Each row is a point. Each copy is the shape, with its points in the same order, stretched, turned, moved and blurred by noise. Is it also mirrored, or only turned?
In the rows, zero is written as 128.

Shape, 7 rows:
[[229 164 156]
 [117 107 158]
 [139 121 137]
 [120 132 167]
 [112 229 164]
 [122 100 128]
 [129  93 155]]
Copy 1, 7 rows:
[[223 147 137]
 [ 95 112 114]
 [120 138 126]
 [108  99 135]
 [138  80 212]
 [ 93 147 119]
 [100 125 102]]
Copy 1 is: only turned
Copy 2, 7 rows:
[[210 124 175]
 [127  96 132]
 [137 116 137]
 [129  80 157]
 [129  60 249]
 [125 131 120]
 [139 103 114]]
Copy 2 is: only turned

Shape (8 x 4):
[[150 115 125 128]
 [ 83 160  93 124]
 [124 168 105  97]
 [107  88 153 127]
 [219 113 119 206]
 [160  94 106 110]
 [104 108 122 156]
 [230 103 168 115]]
Copy 1, 8 rows:
[[130 108 119 140]
 [ 80 165 142 172]
 [105 142 122 191]
 [130  86 177 126]
 [192 116  52  80]
 [112  71 117 130]
 [123 126 148 111]
 [201  40 105 127]]
Copy 1 is: mirrored
Copy 2:
[[122 108 128 126]
 [117 121  87 209]
 [ 95 149 126 163]
 [133 106  62 108]
 [194  86 189 114]
 [ 91  89 136 127]
 [152  94  82 141]
 [133 123 176  42]]
Copy 2 is: mirrored
Copy 3:
[[135 115 125 140]
 [126 174 166 132]
 [127 163 149 170]
 [ 97 105 117 107]
 [197  66 153 128]
 [149 122 101 137]
 [113 117 144 109]
 [158  59  93 187]]
Copy 3 is: mirrored
Copy 4:
[[146 113 112 141]
 [175 162 197 110]
 [208 157 152  89]
 [ 93 103 131 114]
 [150 134  38 242]
 [158  86 120 152]
 [106 132 155 156]
 [167  87   7 149]]
Copy 4 is: mirrored

Shape (9 x 6):
[[101 106  69 149  99 161]
 [ 89 127 157 133 126 167]
 [102 144  78 146 144 160]
 [111 162 117 142 119  96]
 [139 143 150 150 118 147]
 [127 121 152  91 137 176]
 [129 112  97 130 164 122]
 [112 132 143 147 150  93]
 [201 122 119 179 174  78]]
Copy 1:
[[ 59 128  76 138  94 110]
 [ 84 135 146  76 114 132]
 [ 82 145  69 116 138 131]
 [137 190 120 139 133 128]
 [ 90 147 153 131 140 151]
 [113  92 138  94 114 172]
 [136 113  96 139 154 113]
 [146 157 144 124 154 106]
 [149 128 136 210 219 110]]
Copy 1 is: only turned
Copy 2 (9 x 6):
[[106 124  66 124  70 152]
 [116 112 127 172 147 171]
 [ 73 107  89 143 105 116]
 [110 166  98 138 149  94]
 [120 158 155 148 120 136]
 [ 97  96 153 113 149 185]
 [102  88 121 106 116  92]
 [138 120 126 146 158  85]
 [141 136 183  94  82   7]]
Copy 2 is: mirrored
Copy 3 (9 x 6):
[[109 103 125 121  48 181]
 [122 104 149  70 115 137]
 [120 152 107  88  74 160]
 [119 139 144 146 124 118]
 [159 105 139 104 112 109]
 [125  84  93  66 125 119]
 [139 128  95 120 133 157]
 [138 142 149 130 164 138]
 [231 130 113 161 159 127]]
Copy 3 is: only turned
Copy 4 (9 x 6):
[[154 148  72 155 104 187]
 [149  89 130 140  75 139]
 [125 160 121 143 130 180]
 [127 144 116  83 135 106]
 [117  98 127 155 108 107]
 [173  78 144 165 118 135]
 [162 175 136 145 144 119]
 [152 156 132 108 113  84]
 [110 195 142 168 154  38]]
Copy 4 is: mirrored

Shape:
[[118  66 146 167 143 158 124 112]
 [117 178 115 117 138 126 117 106]
 [128 171 101 142  80 113  88 147]
 [ 87 164  84  65 133 159 151 156]
 [128 106 112 129 142 153 115 140]
 [126 184 189 173 133 153 118 123]
 [116 131  95 149 138 104 159 124]
 [ 70 151  92 114  96 157  86 115]
 [119  94  91 169 138 134 100 192]
 [119 127 107  51 114 145 191 109]
 [116 148  86 153 134 148  98 156]
 [121 166 227 117 143  65  87 144]
 [ 98 127  89 156 136 141 239 135]]
Copy 1:
[[216 146 107 160 128 117 138  90]
 [ 72 148 126 130 131 104 112 145]
 [101 144 116  95 159 134  86 170]
 [ 60 192 163  88 122 126 187 132]
 [150 151 133 121 151 119 147 108]
 [144 183 104 137 108  63  59 161]
 [135 125 134 143 117 130 160 165]
 [ 79 180  92 110 147 143 119 121]
 [183 140 112  95 190 123 175 156]
 [ 94 166 194 130  60 144 168  93]
 [119 168 118 110 184 119 134 163]
 [126  86  83  79  90  44  58 115]
 [164 178 171 159  67 146 214 195]]
Copy 1 is: mirrored
Copy 2, 13 rows:
[[154 157 141 171 147 105 144 107]
 [138 139 108  97 129 133 132 175]
 [105 165  79 116  97 124  92 155]
 [ 99 119 111  93 168 180  57 183]
 [141 136 107 147 142 126  98 136]
 [125 149 165 156 121  67 180 180]
 [114 125  92 119 135 137 141 116]
 [123 192 118 118 132 165  80 171]
 [106 142  57 176 145 136  84 125]
 [133 103 147  73 156 148  73 136]
 [113 151  76 154 119 149  94 150]
 [130 144  97  80 214   7 180 198]
 [ 74 102 153 141 126 165 144 102]]
Copy 2 is: only turned
Copy 3:
[[ 79 117 153 164 168 174 150 139]
 [146 132 110  98 125 159  98 127]
 [113 113 125  91 101 103  84 114]
 [183 117 120  78  51 172 169 136]
 [ 94 133 135 134 108 157 141 136]
 [130 157 195 100 153 160  72 150]
 [157 110  91 143 140 130 133 142]
 [115  73 124  90 112 188 125 112]
 [ 64 114 123 146  89 124 135 175]
 [203 135 124  98 105 150 186  85]
 [ 98 112 127 125  87 155 104 153]
 [108 195 130  38 173 101 104 168]
 [227  98 133 163 127 143 172 151]]
Copy 3 is: mirrored
Copy 4:
[[167 104 143 160 117 159 150 100]
 [118 105 117 120 168  84 124 128]
 [ 88 122  64 168 129  87 119 134]
 [106 122  65  82 140 131 138 216]
 [132 101 117 145 134 136 124 158]
 [162 167 139 169 182  84 127 105]
 [ 79 120 127 137 112  99 144 134]
 [140  95  39 136 144 131 166 137]
 [ 89 112  94 198 120 152 137 185]
 [129 128 110  30  80 126 121 165]
 [101 103  87 174 155 105 141 180]
 [132 165 138 133 183 171  58  71]
 [ 74 171 145 116  79  86 192 170]]
Copy 4 is: only turned

Shape, 17 rows:
[[ 74 116  92 136  72 195 177  84 117  96 141]
 [168  91  72  93 139  79 152 144 201 188 162]
 [ 82 124 140 117 178 111 104 100 128  84 115]
 [154  79  53 132  88  80 179 177 146 185 155]
 [137  97 104 148  96  68 218 122 146 179 101]
 [137 100 152 163 159  79 155 135 149 109  70]
 [105 186  71 120 142 118 142 102 111  83 152]
 [138 150 125  95 187 164 125  79  64  72 129]
 [176  34  86 109 111  88 152 157 145 133 116]
 [106  97 175 162 195 169 109  60 158 132  89]
 [106 139 139 223 203 155 147 122 130 120  87]
 [131 135 142 184 158 119  64  88 159 135  46]
 [183  73  35 124 119  95 198 126 202 154  89]
 [ 97 176 161 115 171 178 121 147 125  92  72]
 [119 166 141 106 141 145 157  87 138  91 141]
 [124 180 135 104 145 154 135 100  59 119 113]
 [177 111 147 206 112 119 152 127 181 124 115]]
Copy 1:
[[214 103 135 164 112  94  73 151 134 167 182]
 [112  94 128  86 170 167 174  71  84 204  84]
 [109 105 130 183 136  83 151 114 185  98 154]
 [141 122 127  45 208 156 164 134  91 224 109]
 [135 124 179  71 183 107 197 158  68 207 128]
 [115 108 174 122 158 112 211 161 164 120 137]
 [193 173 112 153 118  93 137  70 168 109 136]
 [149 128 155 183 133  74  90 121 180  41 118]
 [118  44 158  58 206 141 163 151 126 187 122]
 [106  85 156 234 100 106 139 152 147 119 105]
 [141 169 166 204 118 145 169 174 197 112 108]
 [ 81  99 128 161  68 118 184 152 188 139  82]
 [145  71 193  42 153 162 189 108 110 249 101]
 [118 167 161 170  88 123 108 129 197  51 176]
 [173 139 130 182 106 107 136 101 129  84 159]
 [143 172 143 148 115  73  94 134 134  60 133]
 [172 110 135 153 115 186 204 176 129 138 114]]
Copy 1 is: mirrored
Copy 2 (17 x 11):
[[131 226 121 156 155 133 122  67 124 109 126]
 [116  64  94  63 205 112 130 134 148 115 152]
 [ 92 152 147 179 132 147  49 104 123 151 161]
 [142  95  36  55 175 127 161 130 150 116  96]
 [102 107  88  72 153 125 139  68 146 151  77]
 [ 68 114 129 136 120 169  78  93 150 124  88]
 [121 185 136 161  98  75  98 110 162 164 146]
 [106 158 181 215  85  93 101  78  97 141 171]
 [ 94  82  51 124 163 162 119  99 137  70 137]
 [106 129 197 177 163 204  92  61 128 135 164]
 [124 135 180 183 124 193 101 106 165 154  57]
 [ 87 124 145 138 102 239 105  86 183 148 182]
 [ 74  99  75 113 178 132 169  88 192  97 119]
 [ 79 185 190 175 102 178  87 140 101 119 125]
 [100 182 182 148 126  77  82  92 111 136 147]
 [120 170 164 161  83 108 119  90  86 160 154]
 [118 119 135  77 131 165 110  94 178  92  79]]
Copy 2 is: mirrored
Copy 3:
[[ 64 148  61 124  64 139 120  91 135 198 147]
 [148 152 117 104 120  33 167 146 142 101 128]
 [ 70  99 130  92 131 136  83 137 138 136 132]
 [166 182  76 130  92  55 133 118 124  84 140]
 [145 159  54 146 168  55 117  92 105 126 128]
 [131  92  86 114 169 121  98 111 121  94  94]
 [ 52 141 104 106 113 131 116 119 175 117 195]
 [ 79  87 104 100 125 156 121 154 142 155 210]
 [155 110  76 110  91  58 128 132  97  84 121]
 [ 97  59 120 130 152 139 114 151 155 200  78]
 [126  99  79 123 158 178  85 130 191 155  90]
 [ 86  70 118 175 158 139 105 150 142 118  71]
 [127 128  30 113 125  27 160 144 144  91 106]
 [ 90 118 112  88 134 220 128 149 126 126  96]
 [ 74 121 113  89 135 136 151 102 140 156 165]
 [ 90 135 110 141 138 171 121 131 118 154 199]
 [142  83  84 144 141 115 153  71 157 115  92]]
Copy 3 is: mirrored
Copy 4, 17 rows:
[[102 105 107  95  87 179 131  96  45 195 165]
 [126  85  93 104 125 155 197 150 206 126 116]
 [ 97 102 124 103 124 102 101  98 112  97 132]
 [121 111  90 114 106 158 220 185 150 161 110]
 [112  90 103 123  98 116 232 153 119 128 159]
 [ 90 121 116 151  88  98 175 130 126  73 131]
 [100 117  80 105 167 113 114 112 118 159 158]
 [134  97 103 152 180 134  75 113  76  90 143]
 [142  75  86 124  70 156 170 159 127 117  80]
 [ 71  92 187 156 108 137 148  67 125  90 128]
 [ 30 167 163 189 131 130 189  91 118  92 127]
 [ 89 121 161 191  86 100 172  59 156 123 103]
 [125  77  55 138  87 151 238 108 160 146 100]
 [120 172 136 128 145 115 121  86 112  66 167]
 [105 103 102 117 146 131 111 108 118 110 190]
 [149 128 130 144 180 114 106 124  85 103 183]
 [ 59 124 114 185  58 144 185 124 151 135 141]]
Copy 4 is: only turned

Shape:
[[ 68 125 115 147 102 176 162 171  81 150 135 102]
 [149 123 122 145 113 178 130 163  83 132 146 119]
 [133 123 141 109 167 186  89 115 171 140 127 142]
 [134 118 121 111 108 139 168 104 157 139 128 161]
 [ 98 150 126 146 117 170 163 141   7 162 127  73]
 [109 103 162 168 146 160 121 109 130 141  67 120]
 [155 142 142  67 140 162 147 106 186 131 129 118]
 [111 130 114 165 168 130 114 136 142 114  89 130]
 [152  88 117  89 146 136 136 124 146 189 125 120]
 [153 123 158  98 160 165 168 148 149 144 113 140]
 [139 131 140 102 134 114 123 143 160 140 100 145]
 [131 138 148 165 131 130 132 107 133 151 130 130]
 [104 121 161 121 143 149  74 124 113 125 101 142]
 [100 114 154 129 186 161  99 101 124 116  99 136]
 [138 126 121 114 137 133 130 131 164 146 129 102]
 [126 134 155 118 154 124 137 137 157 189 150 136]
 [112 152  95 137 134 158 179 135  52 192 135 127]
 [150  91 152  97 170 105 145 106 179 131 168 145]]
Copy 1, 18 rows:
[[112  81 132 170 114 117  60  96 179 113 104 155]
 [122  95 187 159 121 183 100 116 150 123  87 130]
 [113 155 130 129 123 155 163  87 121 179 130 157]
 [143 113  96 113  95 145 184 141  96 156 153 118]
 [162 126 183 239  81 153  39 108 212  74 120 138]
 [123 171  59 114  94 178 105 111 180 124 132 169]
 [124 156 149 136  85 101 223 127  87 143 168 162]
 [111 146  90 132 163 131  92 143 155 176 125 146]
 [177 133 134 128 168 146 174 120 125  94 183 125]
 [150 126 152 142 110 135 194 148 133 127 112 177]
 [162 141 118  85 140 105 165 163 116 132 125 160]
 [111 141 119 122 105 152 147 114 154 138 122 104]
 [152 177 107 125 106 149  94 107 143 138  96 174]
 [131 191  91 170 109 158 108 100 148 158 121 170]
 [114 135 135 123 147 103 162 120 122 120 161 134]
 [139 128 147 117 147 102 188 106 149 119 120 122]
 [183  94 169 207 123 157  92 131 189 133 142 103]
 [122 153 127 142 148 118 225 114  82 118 138 107]]
Copy 1 is: mirrored
Copy 2, 18 rows:
[[113 108  80 166 138 121  93 147  87 112 138  84]
 [142 134  95 144  90 124 116 135 118  92 141 100]
 [110 122 124 108 123 136 151 181 166 114 165 154]
 [ 96 127 153 124 139 108 157 122 106 147 130 130]
 [166  93  63 164 116 145  80 161  53  78 132  88]
 [103  95  86  67 132 141 150 152 139 143 172 117]
 [112 144 145 125 117  89 162 170 120 126 129 157]
 [113  75 110 102 150 140 142 168 181 176 130  93]
 [154 160 135 118 123 135  86 176 114 110 143 172]
 [129 151 129 109 109 116 144 189 112 128 148 122]
 [151 137 125 111 154 135 149 166 128 149 157 141]
 [120  98 127  86 160 126 136 136 137 130 142 106]
 [118 128 103 109 136 168 164 161 130 118 156 129]
 [ 90  92 104  94 137 154 148 178 149 138 127 124]
 [130 128 116 121 135 105 130 161 147 138 129 149]
 [129 142 142  95 163 131 111 187 123 113 165 124]
 [167  86 123 151 126 150  63 180  76  89 132  98]
 [ 88 154 166  96 138 103 123 157 140 150  75 135]]
Copy 2 is: only turned
Copy 3, 18 rows:
[[170 134 148  69 107 130 107  75 166 144 198  90]
 [188 100 175 103  93 105 125  99 142 140 123  83]
 [ 84  99 161 105 138  64 141 139  96 119  92 150]
 [125 147 109 115 129 127 161 155 126  93 112 130]
 [170 118 149 109  36 166  90  71 201 172 147  50]
 [ 97  91 174 132 142 130 102 155 161  93 154 120]
 [ 94 107 112 112 126 128 170 127  89 103  67 132]
 [116 119 170 165 171 127 143 132 154 132 158 157]
 [105 115 108 147  80 101 151 174  94 119 138 102]
 [111  88 149  86 119 139 172 176 106 138 106 132]
 [119 107 106 137 160 138 162 168 115 133 118 141]
 [122 148 151 145 142 141 107 142 130 129 112  88]
 [112  85 143 106 138 101  98 137 134 139 107 156]
 [ 86  97 167 122 126 111 109 138 142 123 110 182]
 [118 121 123 148 142 127 148 121  94 120 127 110]
 [100 147 121 117 142 136 132 167  79 164 133  95]
 [149 162 131 116  52 143 141 119 184 182 151  68]
 [110 145 132 153 123 134 141 175  52 111  95 159]]
Copy 3 is: only turned

Shape (16 x 12):
[[149  79 144 140 168 150 117  90 125 144 170 182]
 [140 123 136  99  91 125  84 140  74 144 124 101]
 [141 115  76 122 162 208 123 135  35  99 127 141]
 [171 162 124 166  69 145 114 124 119 127  69 111]
 [ 93 181 182 127 139 106 212  65 139 104 111  36]
 [126 139 122 136 142 134  49 100  60  86 189 186]
 [118 206 202 165 192  47 187 120  85 133 103 128]
 [108 109  92 148  68 138 118  94  87  88 109 167]
 [ 95  82  63 126  84 194  88 198  81  79 122 169]
 [189 152 112 150 126 102  87 148 137  96 129 107]
 [ 96  82 114 207  70 155 133 121  86 125 167 127]
 [ 68  57  54 146 142 177  77 102  91  96 122  87]
 [158 182 122 123 103  87 161 129 130 124 147 116]
 [149 130 179 103 155  98 155 122 104  64  81  76]
 [146 192 144 141  86 140  70 157 157 139 120 164]
 [116 158 131 124 156  66 188  93 106 144  92 111]]
Copy 1:
[[115 106 106  72 178 125 117 114 131 183 198  76]
 [164 155 173 138 110 158 121 150  94 158 154 142]
 [108 211 132  88 144 185 147 105 111 117 249 127]
 [186 140 182 174 117 106 109  54 103  86 133 116]
 [124  54 109 194 103 112 142 169  72  31  61  94]
 [119 180 136  46 116 168  90 103  41 198 197  58]
 [ 23  44 194 156 130  81 141 121  32  73  99 105]
 [176 161  88 103 105  97 135  66  55 150 175 125]
 [133 226  73 112 109 172 122  34 103 202 202 169]
 [136 143 171 123 113 125  24  88  97 117 141 124]
 [141 114 103 156  57  98 126  68 126 188 192  85]
 [166 161  89  35  52 170 147 107 158 136 184 136]
 [115 146 134 183 125  83  71 130  66 123 113 122]
 [118  70 140 132 148 157  97 144  47  55 135 165]
 [148 173 161 163 137 134  88  39  92 167  84  82]
 [ 98  91 140 130 126  66 151 153  72  77 112 144]]
Copy 1 is: mirrored
Copy 2:
[[160 175 126  85 144 154 186 112 184  93 163 195]
 [129 149 114 108  79 165 100 150 131 166 110 149]
 [182 156 158 123 117 207 152  74  79 124 157 158]
 [156 118 143 167  90 104 104 130 145 151 131  79]
 [100  60 171 120 210  88 110 111 140 186 218  85]
 [155 232 160 117 129 194 112 119 151 119 181 194]
 [172 120 238  88 204  83 138 159 135 182 205 113]
 [121 149 164 170 118 131 105 100 117  82 125 154]
 [128 159 113 177  72 203 132 146  61  76 101 147]
 [178 150 101 137 148 146 104 157 151 141 133  93]
 [119 127 140 205 131 147 139 127 148 131 121 179]
 [ 78 172 130 170 151 212 156  67 105 116 116 128]
 [159 118 104 117 159  94  93 157 126 149 155 131]
 [140  89 169  88 163 160  99 137 137 136 161  85]
 [148 173 112 139  74 109 123 180 148 140 165 105]
 [141 120 178  89 190  78 136 118 113 149 155 119]]
Copy 2 is: only turned
Copy 3:
[[173 121 186 174 197 100 136  96 148 175 115 122]
 [164 145 135 129  98 113  96 165 104 152 187 140]
 [198 105 182 142 151  49  69  66 135  93 188 103]
 [177 111  71 129  77 154 113 160 175  97 162 110]
 [112 135 113  30  91 102 158 197 121 108 160  26]
 [147 182 202 203 151  60 119  57 167 177 147 135]
 [104 123  90  82  59  26 174 136 139 160  93  92]
 [130  91 170 164 115 144 117  92 173 129 177 118]
 [119 100 156 204 132 111  42  91 135 102 168 129]
 [163 163  89 139 109 115 136 149 153  81 116 155]
 [ 95 109 109 195 155 115 139 122 146 154 202  87]
 [157 129 198 204 152 130 119  86  53 123 203  69]
 [118 143  88  67 117 114 131 147 173 106 124 151]
 [161 116 150  77  65  68 130 206 117  75 145  95]
 [136 167  75 163 103 153  87 130 189 153  96 134]
 [131 100 130  60  94 101 161 127 115 137 128 114]]
Copy 3 is: mirrored
